Rows are points. A path goes straight from each point to the next, and from the last back to the first. The post is the endless flat space through its rows: a point in 2 columns, a line in 3, a plane in 4, and so on, so that a path can go around it. How many times does the path go around the post? Going back the other way cancels.

Post:
[[ 1 11]]
Path:
[[ 37   3]
 [ 41  49]
 [-12  41]
 [-39   7]
 [-23 -30]
 [ 38 -29]
 [ 55  32]
 [ 13  58]
 [-21  16]
 [-19 -10]
 [  5  -9]
 [ 20  16]
 [  7  40]
 [ 27  36]
 [ 33  16]
 [  6  27]
 [-12  36]
 [-51  -3]
 [ -7  -9]
 [ 19  -1]
 [ 42  30]
 [  0  68]
 [-29  17]
 [-26 -17]
 [ 18 -22]
 [ 28  14]
 [  2  63]
 [-23  34]
 [-41 -17]
 [ 21 -40]]
Times around: 5

Post (3 x 4):
[[-11  -6 -20 -27]
 [  1  -6   5 -19]
 [ 12 -23  -4  54]]
Path:
[[ 38 -13  -2  13]
 [  2  -5 -51  26]
 [-25   6 -22 -44]
 [-44 -29 -56  46]
 [-40 -35   8  -3]
 [  2   7  44 -18]
 [-41 -26  11 -10]
 [ 11 -44  47 -29]
 [ 33 -16 -20  16]
 [ 20   0  16  -3]
 [ -3  25 -19 -14]
 [-41 -35 -20  44]
 [ -6 -30   8  -6]
 [ -3 -21 -34  -2]
 [  7  -5 -35 -78]
 [  3 -21 -32  -8]
 [ 43   6  -9  10]
 [ 42 -10  44  16]
 [-29 -21 -81 -13]
 [ -9 -60 -15  68]
 [ 13  -9  27 -42]
 [  1   6 -71  22]
 [ -4  11  -5  10]
 [-34 -10 -55  -2]
 [-23 -40  39 -23]
 [-52   7 -46 -52]
 [ -4 -35  27  72]
 [-27 -40  -7  -1]
 [ -7 -13  17  23]
 [ -1 -16  24 -15]
 [  8 -48 -26  13]]
Times around: 3

Post:
[[  7   3 -24   3 -17 -43 -18 -60]
 [  8   0  18 -42  25 -22  -7  -8]
 [-19   8 -48   6 -26  16 -10 -25]
 [ 13   9  -5 -16  -8  -1  23 -19]
 [ 16  18  15 -16   8  -7   4  38]
 [ -5 -59  -3   8  27  47  12  31]
 [-48 -69  12  21  28   6  32   4]]
Path:
[[-33   0  -6  -9 -38  -5   2 -32]
 [ -6 -77 -33 -18   0  57 -56  35]
 [-39 -24 -12 -29  31  37  22  28]
 [ 39  46 -31 -61  37 -27  -2  -4]
 [ 45  28 -47 -29 -42  37  13 -21]
 [  2  -2 -39   7 -71  29  -5 -27]
 [  9 -12  30 -36  14   5 -33  -8]
 [ 27 -21 -16   7  29  24 -11 -38]
 [-16 -16 -32 -11  46  -3 -18 -23]
 [-86 -59 -12 -32  52  -2 -22  -8]
 [ 10  -9  27  35 -12 -55  26  35]
 [ 19 -38  32 -56  15  38   2  31]
 [-35 -29  12   5 -12  30  18 -30]
 [-35  -2 -26  27 -20  51  17  27]
 [  8 -22 -25  18 -62  41 -36   8]
 [ 50 -38 -28 -71  11  35 -25 -21]
 [ -7 -27  -7  10  22 -12  20  21]
 [-11 -69 -44 -24   5  -7 -40 -40]
 [ -7 -59 -21  -2  -2  48  -7  -2]
 [  6  12   0  -3 -29 -12  -4 -57]
 [-50   9  59  17  30 -56  29  25]
 [-77  -8  -9  51   8  -3  33  56]
 [-16 -14 -14 -39  12   5  23 -30]
 [ 13 -44  23 -38  18 -47  12 -32]
 [-50 -26  25   7 -26 -18  18   0]
 [ 10 -12   8  10  -4  -6   2 -17]
 [ 21  16 -17  25  27  -2  24 -24]
 [  1 -20 -56  -3 -13  25  39 -84]
 [ 13 -29  -1  17   7 -30  32  -2]
 [-16 -27  -4 -14  65  15  45  50]
 [-32  38 -18  -4  19  35   8  -7]
 [  8  23  43   9  -2 -19  22 -12]]
Times around: 2

Post, 10 rows:
[[ -7 -10  45  -7   2   8   9 -32 -19   7 -15]
 [-44 -37 -28 -11 -34  32 -58 -17  -9   0 -33]
 [ 10  -1  18   4  36   1  41  31  -7 -30  30]
 [  5  11 -20  39 -10  34  -3  31  19  24 -23]
 [ 19 -17   4  -7  16 -13 -10 -20  13  18 -15]
 [ 38 -21  12   2  37  18  -7  14   7  34 -12]
 [ 30  12  35  35  13  13  22   4 -35 -66 -20]
 [ 15 -24  -7  -4 -35   6  18  34  27 -10 -39]
 [-22 -20  22   6 -35 -22   7  27  -8  -5 -21]
 [ 14   5  74 -58  17 -30 -14 -47 -32  22  30]]
Path, 27 rows:
[[ 49 -43  60 -28  35  13  41  34  16 -60  24]
 [ 28 -14   3  35 -13  -6  33 -29  22 -16 -15]
 [-12 -24 -11   7 -85  26 -30  20 -12  32 -56]
 [-36   5  36 -24  -9  -8 -58   8 -53  39 -10]
 [-22  -5  38 -44 -27  -6  -5  47 -11 -18  10]
 [  9 -38  23  20  -6  16 -33  -7  21 -21 -32]
 [-17 -34  10  17 -21  10   0 -12  -1  15   2]
 [ 12  22  -2   5 -76  22  34 -26  17 -12 -11]
 [-25   0  27 -23 -17  26  20 -24 -35  11   4]
 [  3  42  -3   7  40 -22 -27  19 -31 -31   3]
 [ 34 -36  69  -7  53  -3  52  61  31  -2   6]
 [ 17   0 -13  41  -5   9 -60 -33 -13 -45 -33]
 [-48   5   4   5 -31  18 -26 -27 -35  54  26]
 [ 13  39  -3  41   5  35   0  29 -15  16  -3]
 [ 13   8  22 -24  -4  -7 -29 -42 -31 -34 -23]
 [ -8 -19  68   7 -27  15  10 -19  -2 -54 -50]
 [-41 -37  33  -8 -67  -7 -42 -13 -10 -21  -7]
 [ 11 -29 -11 -29   1  31 -58 -53 -11  30 -23]
 [-31  -5  22 -45 -62  52  10 -12 -33 -10 -63]
 [ -1   7  -1   3  -7  49 -38  26   8 -16 -48]
 [ -3 -23  27  14  38 -13  -6  24  -7  -9  -1]
 [-23  14 -45  40  47   0 -76   7  -5  43  -6]
 [ -8  -2  68 -26  31  14  41  -6 -63  18   8]
 [ -1 -41  18 -10  43  35  -9  31 -11  -3 -48]
 [ 26 -35  18  55  25 -13  55  94  36 -48  10]
 [ 23  13  69 -19 -68 -22  65 -86   9  -3 -17]
 [ 36 -12   1  19   2  22  36   2  10  -9  10]]
Times around: 4

Post:
[[-17  15 -11  -3  -6 -27 -33  22  10 -15  17  17  -1   9]
 [ 21 -33  -4  -9 -22  11 -25 -58   8 -40  22  -1  16  -5]
 [-18 -69 -37  23 -81 -17  24  15  -5 -84  -5 -21 -28  31]
 [  5  22 -29 -26  10 -18  -3 -16  -2   9   0  26   7  19]
 [-24  -2  -6  12 -25 -19 -34 -53  16  -1   6 -37  -7  11]
 [-57  -1 -11  -5 -32   9  49   0  -5  44  47 -33 -10  47]
 [ 25  18   2 -46   1  12 -11  -2  13  28   3 -23   5  -8]
 [ 14 -15  -2  16  12  -7 -14  12  -6 -20 -16   1   4   9]
 [-39   1  12  10  30 -26 -21  -3  31  16  12  12 -48  17]
 [-46  35   3  33  31 -22 -36   6  55 -53 -24  16   4 -72]
 [ -5 -34  -4 -39  10 -20  -7 -32  -8  27   8 -13  24   9]
 [ 13 -12  -6  12   4 -49   4   2 -43  -6  36  26 -48  22]
 [ 29  -2  47 -45   0   5   3 -20  -2  39 -32  41  17 -16]]
Path (23 x 14):
[[-15  21 -22  22 -20 -71 -27 -37   6 -12  16  21   9   5]
 [-19   3 -28 -48   3   2  64 -45   8 -24  12  68  30  42]
 [-44  35 -41 -41 -23 -62 -29 -19   1  29 -47  18  -5  34]
 [-14 -35 -41  37   9 -46 -61 -21  14 -24 -27  -2 -63  13]
 [ 34   5 -37 -64 -33  13  39 -24  37  -4 -34  -2 -10 -35]
 [-31  30 -16 -56  19   1   0 -24  45  59 -11   8 -37  15]
 [-32 -25  47 -43 -44  42  12 -10   7 -10  52  61 -37  39]
 [ -4 -31   9  26  -2 -21  82   9 -47 -17  14   9  19  19]
 [ 12 -27  18  -7 -32  -7  12 -51  28   9 -64 -13  23 -34]
 [ -5 -26 -56 -19 -15 -46  24  35 -37  -1  29  47 -33  22]
 [-22  10   0  19  -6 -37 -65  17 -38 -20 -38  32  -3  18]
 [ 16   4 -38 -50  -1 -41  25  14 -17 -35 -32  38  14  29]
 [ 26 -44 -16  -2  10 -29  -5 -63  30 -54 -65  17  22 -31]
 [ -3  -7 -53 -42  -3 -31  25   4  19 -34  17  64 -11 -24]
 [-46   1  13  12 -10 -13 -44 -18 -22   1  45  -1 -30  10]
 [-45  41 -32 -29  26 -29  36  23  -4 -41 -26  76  11  -8]
 [-15 -41  59   1 -24  -8 -47   8 -42  -1 -11 -36  -3  -3]
 [-52  -1 -57 -44 -27  -9  -4 -37  33  29 -28  -7 -21  16]
 [-10  34  16 -12   0  -3   2 -27  25  34 -19  34  27  -8]
 [ 17 -14  39 -55   6  -4  43 -37  11  29   6   5  45 -32]
 [-17  35 -22 -21 -28 -15   4 -29  -1 -23 -46  12  23  28]
 [ 17 -12  -2 -19 -60 -31 -44  11 -18  -5 -44  26 -58   2]
 [-23 -31 -20  21  15 -75 -26  36 -13  21  34  29 -77  44]]
Times around: 0

Post:
[[ -9   1 -32 -25   6   1 -13   7 -32 -27  17   1  14 -49   6 -24 -39 -18]
 [-16  -1   2  -4 -17 -20 -37  -2 -11  11  22  13 -24  -6 -26   7 -30  11]
 [ 10  -5  -5   0  -6   2 -12  -8  -6 -20 -17 -22  22 -21 -11 -28 -21   2]
 [  5   6   5  -2 -18   5   8   2 -18 -35 -10 -12 -51  -9   3  17  10   8]
 [ 14   9 -12  15 -43  44  13  23   9  18  25 -19   6 -14  10 -20  16  13]
 [  3  26  65   8  29   2   3 -14 -21   9  36   4 -32  -2  32 -16 -32  13]
 [-18 -23 -13  -1  27  -1  17 -26  -2  32  15  -6 -36 -13  48  18  29   5]
 [ -9  28   8  13   4  16  10  24 -28   8  31 -20  -2  46   7  -8  28  23]
 [  9  42   7 -45 -33  -8   0 -25 -11 -44  33   4  10   9 -25 -21 -20 -39]
 [-18  21  12 -41 -17 -15   6 -23   3 -17  11  21  23   3 -34  34  33  17]
 [  3  -1  14 -16  17  40 -22 -15  26  19  26 -14  -2 -19  31 -36  37  32]
 [-10   5 -19  30  -7  25  -2   9   7   0  13  12 -10  15  -7 -17  16  36]
 [ 16  -4   7  11 -20   3 -20 -10  28 -30  19   3 -13   3 -29  50 -13  41]
 [  2  26  31 -10  42  28 -11  -7 -13 -17 -15  -7 -11  -3 -30  31  -8  -7]
 [  2   8 -14  50 -67  -9  11  36  42  -5  42  -7  -5  -6 -10  20  32  22]
 [ 16 -21  -3 -14  -1   1  -7  19 -11  -9   2  31  16 -12 -31   3 -11 -13]
 [-39 -50  15   4  25   7 -13  -8  -8  10  33  -5  -8  -7 -15 -11   5  15]]
Path:
[[-13 -24  25 -26 -38 -10  50 -25  -3 -16  10 -20 -44 -27  31 -50  -1  -2]
 [  6  -5  15 -10 -42  -8  11 -14 -10 -29  14 -16   9 -27  -3  -2 -47  -2]
 [ 12  -2  41  30  -1 -27  44  42 -36 -35 -19  -9  37 -10  -2  36  10 -17]
 [-26  32  16 -21  36  21 -24  10 -54 -14 -34   5  39 -31 -46 -46  18 -40]
 [-48  27  28  19   1   0  -5  -8  -6  28  31  18  -2 -16 -18 -60  12  17]
 [ 13  43  -7  15 -20   5 -13   7 -43   6  18  -2  -3 -28  17 -49 -36  32]
 [ 27  15  20   9  10  36 -32  22 -12  47  -9  25 -33 -31  16  12 -14  15]
 [ 10  -9 -28  -9 -78  20   3  13 -19 -24   0  10 -22  12 -24  40  10   0]
 [-22   3  -2  27  -1  -9 -27 -33  10 -10  48  44  -1 -18 -15  10  -9  18]
 [ 29 -25  55 -42   8 -10 -24  -6 -30  23 -18  39  17  20 -26 -86  19  21]
 [ -5 -16  47 -52 -25 -10   7  -1 -28  29  24  15 -78 -54 -10 -48 -18 -45]
 [-28  38 -20 -27   2  56 -51  26  -8 -23  18 -63  22 -29 -22 -56   2   8]
 [ 15 -17  63 -19  31  10 -10 -10  -4 -14   4  23 -73  21 -16 -25 -47 -53]
 [-11 -31  43 -18  53  15  20  26  -9 -17  42 -41  13 -17  36  17  30 -30]
 [ -4 -16  25   1 -18  36 -53  -4 -27  -8  13  -5 -32  31   1 -34  -9  44]
 [ 46   9 -12 -15  -2  15  19   4 -55   6  -1  58  15 -37  40  -8 -12  -1]
 [ 66 -13   1 -38   0  34 -42 -31  19  13 -45   3 -23  19 -22 -21  19  -2]
 [  0 -36 -17  84  15  35  28  37   7  14  -7 -59   0   4   5 -23  16  23]
 [ 41  60  24 -59 -14  41 -35  12  14 -20  44 -49  -9   5 -37  20  18 -14]
 [-11  18  22  -2  -9  17  -8 -32  20  15  21 -45  31 -11 -25 -65   7 -31]
 [  6   7  42 -22   8  -9  13 -40   0  -7 -32 -34 -34 -26  10  -7  26  23]
 [-10  -5  26 -15 -12  37 -18  10  -5  10  12 -38 -23  -5 -28 -47 -15 -16]
 [-14   7  -2  22  10  11 -45 -11  43  31 -20 -95  18  42 -14  42  24  27]
 [  7  23  26 -31  35 -28   0  -8 -25 -33   4  35  32 -13  -6  60 -19   1]
 [ 15  21  22  21 -12  30  29  18  23  -9  35 -14  18  -4   1  31  52  15]
 [ 26 -20  -3   6  -7 -15   3  -1 -22 -17   3  28 -20  23   3  -3  -5   1]
 [ 15 -18  21   0  16  14   5   1 -14 -17  11 -35  11 -14 -14  41  26   5]
 [  4   9 -50 -24 -24   6 -21 -17 -30  -6   3  13  11  10  -5 -11  31  57]
 [ 25   0 -17  55 -42  -8 -13 -10  14  30   0 -11  16 -16  20  22 -14  47]
 [ 17 -40  -5   5   2  14  61 -36   9 -35   6  32  19  16 -42  31  35 -26]
 [ 13 -76 -15  23  12  37  23  -1  -3  20   5  -6 -36  -5  -2   8   5  13]]
Times around: 3

Post, 17 rows:
[[ -2  17 -26  14 -21 -11 -30  -1   1  -2  13 -31  22   6  -3  31   0   7]
 [ -5   8  16  24 -10  31 -21 -25  -5 -12   6 -41 -16  12  -6  -5  20  -4]
 [-11  14  21 -25  13  31 -20 -28   2   0   9 -51 -11 -21  -4  19   9  20]
 [ 24  34 -37  25  25  16  25   5  36 -41   2   3  71  38  32 -38 -20  -3]
 [  7  20 -16  11 -30 -18 -32   3  36  -5  45 -21  12 -17 -21 -10  21  11]
 [ -9 -26  38   8  33  50 -10  -5  10   8 -28 -10 -20  -4  37  -7 -31 -38]
 [ -7   5 -32 -17 -16 -13  -7 -33  26  -2  25 -25  28  14 -31  31  35  10]
 [  8  30 -42  -7 -13  -2 -21 -36  10 -18  41 -12   6  11 -23  20  -2   4]
 [-11  18  11  14 -33  38  -4 -41   5   0  -6 -13  -3 -13  -3  19  15  11]
 [-14  16  -7  24   5 -19   6  43  -5  12  48  37  23  23  22  10  14 -24]
 [ -9 -12  33  38   7  41 -10 -51   5  23   3 -30 -32 -26  16  -4   9  21]
 [ -3  -8  41  25  31  95 -22 -29  -5  34 -14 -20  -4  -9  19  -4  -5  -1]
 [ 14  41 -29   9  12 -52   0  12  18   1  -3  24  27  31   2   2  29 -27]
 [ 16  -4   1  -4  20   0   2   5  -2 -11   1  22  46  35  37 -36 -25 -13]
 [ 26 -13  19  13 -13  43 -17 -29   5  -1  22 -31 -21 -24  -3  21  24  14]
 [  6  -4  23  20  36  28  18   1 -16  22   3 -31  47  -8   4 -28 -34 -35]
 [ 12   1  51  10  27  12   0 -15  22  17 -14 -16   2  11  12   1 -28 -13]]
Path, 30 rows:
[[-17 -14  -4 -20  25   5  20 -29  19 -10 -59  -2  10  39  38   9   1   8]
 [-11  30  -7 -46  20  33  12  -6 -16 -10  21 -23  52  57 -13  26 -47  -2]
 [  3  20 -12  -1 -19  13  21   0 -10  -3  25 -34  85 -27 -33   4 -60   7]
 [ 20  -9  38   2  12  11  13 -50  -5   8 -11   3  55   4 -19  -2 -22  -7]
 [ 53 -22  19   7  17  13  -9   8  11  -2  14 -50   0 -54 -38 -39  -6 -16]
 [-31   6 -23  37 -31  16 -11  27   0  28  81   7  26  -2   1 -12   6  34]
 [ 26  45  -2 -12 -36 -40 -23 -45  21  42 -15  16  -1 -26 -26 -14  25   0]
 [  9  44  14  35  17  27  -9 -35  60 -23 -24 -24  -8   0  26   0 -21  -5]
 [  2   1  16  28 -19  19 -52 -27  17  10   2   4 -22 -16  25  42   0  35]
 [ -1  -8  23  -5 -11  78 -28   1  12 -19   3 -39  23  -8  -1  11 -19   4]
 [ -2  26   7 -10  61  28  -6  18 -15 -12   2 -49  55   4 -34 -11   2 -52]
 [ -6  -4  52 -47  42  63 -51 -12  15   4   4 -18 -34 -14 -32  10  56 -12]
 [ 15  -8 -18  21  61  38  26 -31 -42  19   8 -31  61  26  -4 -15 -67 -11]
 [ 18  12  -7 -14  27 -51 -15   0  44 -28   6  47 -21  46  69 -35   8  24]
 [  6   8   4  53  24  49 -26  -6 -12  -2  13 -33   6  18  44 -34 -13  -6]
 [-10 -12   9  58 -10  56  -3   9 -13   2  18 -48  -7   2  -2   5  23 -45]
 [-17  46 -54   4   8  10  26 -61  27 -19 -35 -50  -4  35   5  10   4  16]
 [ 24  40  -9 -22 -26   5   5 -37 -17  11 -20  16  34  14 -16 -10  42 -27]
 [-21  21 -16  22   0  51  25 -60  25   7 -23  20  34  -2   0   8 -10 -36]
 [-25  49  15   8   4  -3   4 -31  22 -17   3 -49  26  -2  -9  13 -40  -9]
 [ 16  16  31 -47  25 -14 -21  18   8  13  80 -54  48  -1 -38  43  34 -15]
 [-21  13  14  -2  25   4  11   3  13   4 -19 -42  64  19 -14   4  -5 -37]
 [ 13  24 -24  19 -10 -52 -34 -14  44 -45  36  -2 -44   0  -4   1 -19  13]
 [ 18  14 -17  -5   8   4   8  23  -3  -2  55  20  35  31  -6   2 -26 -23]
 [ 42   6  10  43  17  45  -5   5   3  56  26 -11   0 -31   4   6  -9  -7]
 [ 30  -2  51   0 -37  19 -24 -14  -2   1  38   4 -13 -10   6  15  54 -13]
 [-29  -4  25 -35  12   3  18 -51  -9 -38  37 -37  39  21 -13 -13  59  19]
 [-13  -5  50  27  53  50  11 -27 -45  32   4   2  27 -12  13   6  -2  -7]
 [  3  -1  32  32 -24 -33  14  15  19   7   2  29  13 -31  22  35   6 -13]
 [ 13  28 -17  26  21  13  -1 -38 -32  -6  48  18  -4  11 -26 -66  -2 -16]]
Times around: 3
